Each row of a before or after table is a point. One or more steps were done to the points. Then noise was added and the rows were shuffled. The steps act on how far a point lies along the listed directions, d1 being the first. Name the steps. A step turns or swaps two directions, mirrors them in a line or flattens them onto one, adds a multiple of one to another, or multiplies one. Angles are multiples of 10 degrees, from the lower direction toward the higher: turns from -170 to 170, lines from 10 to 170 but not 90. Use the fewest steps. Two steps may share a direction if one is a turn and the other turns, adds or multiplies; they go together, in the order done. Otherwise the lowest direction goes first.

Directions:
(1): [  4.6 -23.1  -0.5]
(2): [20.9  4.0 10.0]
(3): [  9.8   2.4 -21.3]
Before (14 x 3):
[[-6.1 -5.5  0.8]
 [ 6.2 -4.4  6.0]
 [ 1.1 -3.4 -3.5]
 [-1.2 -8.2 -2.8]
 [ 3.1 -1.2  1.5]
 [ 3.5  0.8 -1.0]
 [-1.3  6.6  4.0]
 [-3.4  2.0  0.8]
 [ 4.7 -0.5 10.2]
 [ 2.4 -1.2  3.9]
 [-1.9 -1.0 -3.2]
 [ 3.6 -6.8  4.2]
 [ 4.5 -7.2 -4.2]
 [ 9.6 -4.1 -2.6]]
After (14 x 3):
[[ 7.4  2.2 -3.5]
 [ 0.2 -2.9 -1.8]
 [ 2.4 -0.6 -3.1]
 [ 0.4 -1.7  4.0]
 [ 8.4 -4.7  2.4]
 [-6.8  2.3 -2.9]
 [ 1.7  5.5 -9.7]
 [ 1.9  2.1 -4.0]
 [ 5.7  1.2 -6.9]
 [-3.5  2.2  1.8]
 [ 4.1 -1.7  1.8]
 [ 6.7 -7.4 -4.1]
 [ 2.4  5.8  4.8]
 [ 8.0  0.0  5.3]]
Steps: turn d1 and d2 by 110 degrees; turn d1 and d3 by -110 degrees

Directions:
(1): [ -2.2 -11.1   9.7  -3.7 -21.3 -13.9  -5.9 -15.9  22.2]
(2): [ 27.4 -10.7   2.8   3.9  -0.8 -12.2 -13.2  21.2   0.1]
Before (8 x 9):
[[  7.2  -3.1  -1.6   1.4   1.8  -2.1  -3.1   9.4  -3.8]
 [  1.8  -2.9   2.0   1.6  -2.4  -1.3  -0.8  -2.1   3.7]
 [ -0.7  -1.6   3.6  -1.3  -5.6  -3.9  -1.8  -0.7   4.1]
 [ -7.7  -1.6   0.1  -3.3  -2.1  -0.6   2.3  -8.4   1.2]
 [  4.9   3.7  -2.2   0.4   7.9   2.6  -2.0  10.7  -7.1]
 [ 13.1  -6.2   2.7  -0.8  -4.6 -10.3  -7.9   7.6   4.8]
 [  5.7  -2.8  -1.3   2.9   0.0   1.2  -0.2   5.9  -5.9]
 [ 12.2  -3.8   0.7   4.2  -0.2  -1.5  -7.2  10.2  -0.3]]
After (8 x 9):
[[ 2.4 -3.4  0.8  1.9 -1.8 -2.4 -1.0 -0.6  3.4]
 [-3.7  4.9 -0.9 -1.3  4.1  3.8  0.5  1.8 -3.3]
 [ 2.3 -2.5  1.3  1.7 -4.7  0.3 -4.0 -1.1  4.0]
 [ 4.9 -5.2  3.1 -3.3 -7.8 -9.0 -4.7 -1.1  8.3]
 [-0.7 -2.7 -0.7 -1.4  0.9 -1.8 -0.2 -1.2 -2.2]
 [-0.1 -1.8 -1.1  1.4 -1.8  2.1  1.6 -0.3 -2.5]
 [ 1.0 -2.0  4.2 -1.5 -4.9 -4.6 -1.7  1.3  3.3]
 [-0.9 -2.0 -1.1 -0.3 -1.6 -1.1 -0.6  0.7 -0.1]]
Steps: flatten d1 and d2 onto the line at 30 degrees

Directions:
(1): [-13.5 -22.2  -7.0 -13.1  -5.9 -11.5  -6.3  15.6 -10.1  13.7 -13.0  22.2
 -13.5  10.0]
(2): [-10.5   8.4  21.8   1.3  13.9 -22.3 -16.8  -9.5  -7.0 -14.5   1.0  10.8
  13.9  17.2]
(3): [ 29.5  -0.3   5.3  -6.5  -6.9 -16.7  22.6 -16.0 -10.2  -2.5  -7.4  18.0
  -0.7  -7.4]
(4): [ -5.8   8.7   9.5  -5.3   3.3   1.4   6.6 -11.1 -30.9  22.6  11.6 -17.3
 -14.4   8.3]
Before (9 x 14):
[[ -5.9   7.3   7.1   0.3   6.6  -1.9  -9.6  -2.9  -6.6  -1.2   7.2  -6.3
    3.8   7.7]
 [ -2.1  -1.0   1.6   2.9  -0.6  -0.8  -5.0   1.0  -1.2  -4.7  -0.1   1.1
   -1.8   2.4]
 [ -2.0   6.9  -3.8   3.8   0.0  12.3  -3.8   1.8   6.4  -4.5   4.6 -12.7
    1.8  -3.6]
 [  1.2   7.2   5.0   0.9   1.9   4.2   4.1  -5.8  -4.4   0.3   3.7  -8.7
    1.2   2.0]
 [ -1.5   6.4   5.0   2.1   4.3   0.2   1.8  -5.6  -0.4  -4.7   7.0  -7.0
    2.3   0.5]
 [  3.8   1.1   4.9  -3.6   0.1 -10.0  -1.0  -3.4  -2.2  -4.8  -5.3   9.8
    0.0   2.4]
 [ -5.0   0.2  -1.2   5.5  -0.2   5.8  -5.0   6.2   9.2  -6.9  -1.7  -2.7
    6.2  -2.5]
 [ -6.7   3.7   1.5   1.3   3.7   3.1  -5.6   0.6  -6.0   5.5   6.2  -7.6
   -0.2   2.6]
 [  3.8   3.7   2.1   3.0  -0.6  -0.8  -1.8  -0.9  11.0  -9.2   0.5  -0.3
    8.8  -5.4]]
After (9 x 14):
[[ 12.9   8.3   3.0  -2.1  -1.2   1.2   9.2  -9.9 -10.6   4.2   6.5  -7.8
   -2.2  -3.1]
 [  7.6  -3.2   0.4  -1.1  -3.8  -8.3   0.1   0.8  11.6 -10.3  -6.5  12.3
    8.2  -5.4]
 [  7.4  -6.0  -5.0   1.8  -6.7   1.4   4.9   5.4   8.9  -6.5  -8.8   8.0
    3.1  -8.2]
 [  2.8   2.5   6.7  -4.5   0.1  -3.8   7.2  -6.9 -13.5   5.7   0.1   0.2
   -3.8   5.7]
 [ -0.5   8.6   4.5   2.9   4.2  -0.4  -6.4  -3.1   6.4  -9.4   1.1  -2.8
    5.4   0.8]
 [  4.3   0.2  -0.5   3.9  -2.3   2.9   0.4  -0.7   1.0  -5.2   0.3  -1.4
   -2.3  -2.5]
 [  5.2   2.4  -0.5  -2.1  -1.5   2.9   6.9  -4.0 -12.3  11.6   4.6  -6.4
   -5.9  -2.6]
 [  8.7  -5.4  -5.3  -7.2  -8.0  -3.3   6.8   0.7  -4.1   1.5  -7.4   9.7
   -6.3  -3.9]
 [  5.1   1.2   4.9  -3.2   0.2  -6.4   9.0  -7.6  -7.4  -0.2   2.7   2.4
   -2.6   0.2]]
Steps: turn d1 and d2 by 110 degrees; turn d2 and d3 by -110 degrees; multiply d4 by 1.6

Directions:
(1): [ -3.4  22.2  13.8   2.9  11.1  11.4   9.7 -19.3   8.6  -3.9  -7.6   0.2
  -9.3  21.0  -6.1 -16.2  -5.8  21.8 -29.9  -1.9  12.2 -12.4  18.8  -7.4
  -3.1   7.3  18.3  19.6  -3.5 -21.4 -10.3  -5.3]
(2): [ -4.7 -21.6  -1.3  -5.2  15.9   0.9 -24.7 -36.3  -9.2   2.6   7.9  20.9
   7.4  -2.7  17.1 -11.0 -16.4 -11.4   9.0   8.4  -1.4 -19.9   2.7 -11.9
  17.4   2.3   5.5  16.6  12.9   2.3  11.3  11.7]
Before (12 x 32):
[[ -1.9   7.4   4.3  -0.5  -0.3   3.0   2.3   0.7   6.1  -5.8  -3.9  -1.5
   -7.2   3.3  -3.8  -2.8   1.6   6.2  -8.1  -0.8   2.7   0.4   3.8   0.2
   -3.9   2.9   4.4   3.5  -0.1  -5.7  -4.1  -3.5]
 [ -0.1  -1.0   5.9  -0.1   7.6   2.5  -6.1 -17.3   1.4  -1.3  -0.3   7.2
   -1.2   7.7   6.5  -7.9  -6.6   2.9  -6.2  -1.7   1.6 -11.5   9.7  -5.8
    1.0   3.3   8.1  11.4   2.8  -7.2   0.7   1.7]
 [ -0.2   7.0   1.7   3.5   4.5   6.2   0.2 -10.5   3.7  -3.6   0.1   2.8
   -3.0   8.9  -1.8  -5.7  -3.5   5.3  -7.5   2.1   6.3  -6.1   2.9  -2.3
   -0.5   3.7   6.8   6.0  -0.5  -6.1  -1.3   2.6]
 [  0.3   3.7   3.6  -2.8   4.0   5.0   4.2  -9.2   1.2  -1.0  -3.7   5.2
   -3.4   6.9  -2.9  -3.9  -0.9   5.5 -11.9  -1.5   4.9  -4.4   4.5  -5.3
    1.8   0.2   9.0   9.5  -0.7  -4.9  -4.8  -1.8]
 [  3.4 -10.4  -7.6  -2.3  -4.2  -4.9  -6.7   8.7  -4.8   2.7   3.3  -0.7
    4.5  -7.6   2.5   6.2  -0.2  -7.2  14.1   2.9  -7.6   6.1  -5.7   1.2
    3.9   0.2  -7.4  -7.3   3.1  10.1   4.9   4.1]
 [  1.8   0.7   0.6   0.0  -0.2  -0.5   2.6   1.2  -1.1   4.0  -1.0  -1.5
   -2.2   1.7  -1.6   2.8   1.3   0.1   0.4  -2.2   0.1   2.7  -1.3   0.0
   -1.0   1.7   3.2   0.1  -1.7  -1.6   1.4   0.0]
 [ -0.1   3.4   1.9   0.5  -1.6   0.6   1.6   2.5   2.3   0.1  -3.9  -0.9
   -1.5   2.4  -2.6   0.3   1.9   3.6  -4.5   0.4   2.4   1.5  -1.3  -0.8
   -1.2   0.6   6.1  -0.4  -2.2  -2.1  -2.3  -0.9]
 [ -0.5  -4.4  -3.0   1.2  -3.9  -6.3   2.5   7.0   0.0   1.0   1.7  -2.0
   -0.8  -8.0   1.9   4.6   3.4  -3.7   7.5   0.9  -0.5   5.8  -6.3   2.3
   -3.6  -5.1  -5.9  -7.1  -0.2   6.3   0.3   2.5]
 [ -1.4   7.4   1.6   2.2   0.1   1.4   2.1   0.5   3.4  -0.8  -3.7  -2.5
   -3.0   3.2  -5.1   0.7   1.1   3.0  -7.8   0.4   4.1   1.2   2.5   1.2
   -2.4  -1.9   0.7   1.9  -0.9  -5.6  -0.3  -1.7]
 [  3.3   1.6   1.7   0.9  -2.0   2.4   3.2   2.0   2.0  -0.4   0.4  -1.1
   -0.8   2.0   0.9  -0.6   1.6   1.5  -3.0  -1.9  -0.3   0.9   0.0   1.6
   -0.8  -1.6   1.3  -1.3  -0.9  -0.8  -2.8  -1.0]
 [ -0.2  -8.5  -0.1  -1.0   8.5  -0.2 -12.2 -13.2   0.1   2.5   5.8   8.2
    1.7   0.2   7.9  -2.3  -9.8  -4.6   1.9   3.8   0.7 -10.0   0.6  -5.3
    9.9  -0.4   3.2   7.6   4.4  -0.9   4.8   2.5]
 [ -2.7  -3.2   1.6   0.4  10.3   0.9  -9.2 -15.0   0.6   0.5   1.7   8.5
    3.8   0.5   5.4  -7.2  -5.9  -1.5  -0.3   3.3   3.1  -7.7   3.2  -2.6
    6.7   1.6   5.0   8.5   4.8  -2.7   4.3   1.4]]
After (12 x 32):
[[  1.6  -3.6  -0.9  -3.7   0.1   1.2   0.5  -1.9  -1.4   0.6  -0.9   4.7
   -0.6  -0.3  -0.6   1.4   1.7  -2.0  -2.0  -0.6   0.5  -0.4  -1.9  -3.2
    2.9  -2.9   2.9   2.9   0.1   1.7  -1.5   0.6]
 [ -1.9   1.8   0.3   2.0  -1.4  -2.9   5.7   2.3   1.6   0.1   0.1  -1.8
   -3.9  -2.1  -0.2   0.5   1.8   1.8  -0.9   0.1   2.3   2.4  -1.6   0.1
   -4.1  -3.5  -1.1  -1.8  -1.7   1.4  -2.4   1.4]
 [ -0.5  -9.4  -0.6  -1.3   8.0  -0.2 -12.3 -12.7  -0.3   2.5   6.2   8.4
    2.1  -0.6   8.0  -1.7  -9.7  -5.0   2.8   3.7   0.5  -9.6  -0.2  -5.1
   10.7  -0.7   3.2   7.3   4.3  -0.4   4.9   2.9]
 [  3.2   0.6   1.0   0.8  -2.4   1.6   3.0   2.4   1.4  -0.5   0.6  -1.2
   -0.9   1.0   0.9   0.1   1.9   1.0  -1.9  -2.0  -0.1   1.0  -1.0   1.9
   -0.7  -1.7  -0.2  -2.1  -0.7  -0.2  -2.5  -0.9]
 [  1.6  -9.3   1.3  -1.8   3.8  -1.0  -9.4 -11.1  -1.6  -0.6   2.0   7.4
    2.3   0.0   8.5  -2.5  -5.1  -4.7   3.6  -0.5  -1.6  -7.9   3.9  -2.7
    2.1   1.0   1.9   5.0   3.9  -0.5   4.8   3.8]
 [ -1.1   1.9   0.3  -2.0  -3.5   0.8  -0.1   5.1   4.2  -5.4  -1.8  -1.1
   -5.0  -1.8  -1.8   0.7   2.5   0.6  -0.8   0.1   0.0   3.4  -0.8   3.1
   -2.8   1.9   0.1  -1.0   1.2  -0.3  -1.4  -2.3]
 [  2.0   0.4   0.2  -0.5  -0.3  -1.1   2.1   1.3  -1.5   4.0  -0.7  -2.0
   -2.1   1.9  -1.2   2.7   1.4  -0.2   0.6  -2.1  -0.2   3.0  -1.5   0.4
   -0.9   1.2   3.0  -0.4  -1.8  -1.4   1.5   0.5]
 [ -1.3  -5.8   0.1   0.0   8.5  -0.9 -10.9 -12.6  -0.8   0.7   2.5   8.7
    5.5  -2.6   6.3  -4.8  -5.3  -4.4   3.2   3.2   1.6  -6.0   0.1  -1.4
    7.4   0.8   2.3   6.3   5.5   0.6   4.9   1.6]
 [  0.6  -0.8  -2.4   1.9   0.7   2.4  -3.2  -4.2   0.5  -2.4   2.6   3.1
   -0.3   2.3  -0.5  -0.6  -1.4  -1.5   1.8   3.1   3.0  -2.3  -3.0   0.7
    0.7   1.4   0.9   0.3   0.8   0.8   2.0   4.4]
 [ -0.2   0.8   0.0   0.7  -3.3  -0.5   0.3   4.6   0.6   0.6  -3.3  -1.1
   -1.4   0.1  -2.1   2.1   2.7   1.4  -1.6   0.2   1.1   2.6  -3.1  -0.4
   -0.7  -0.2   4.8  -2.4  -1.9   0.4  -1.6  -0.5]
 [  1.6  -1.1  -1.6  -1.4   0.5   0.2  -1.8  -0.5  -0.6   1.8   0.4  -0.9
    0.6   1.1  -0.2  -0.5  -2.8   2.3   1.2   2.4  -2.4   1.3   2.2  -2.3
    2.5   3.5   0.7   1.1   2.0   0.6   0.1   0.8]
 [ -0.8   3.5  -0.2   1.8  -1.6  -0.5   0.6   3.5   1.9   0.0  -2.3  -3.0
   -1.6   0.2  -4.2   3.1   2.5  -0.9  -3.5   1.4   2.3   3.4  -0.4   2.0
   -2.1  -2.6  -2.0  -1.2  -0.8  -2.3   0.9  -1.0]]
Steps: multiply d1 by 0
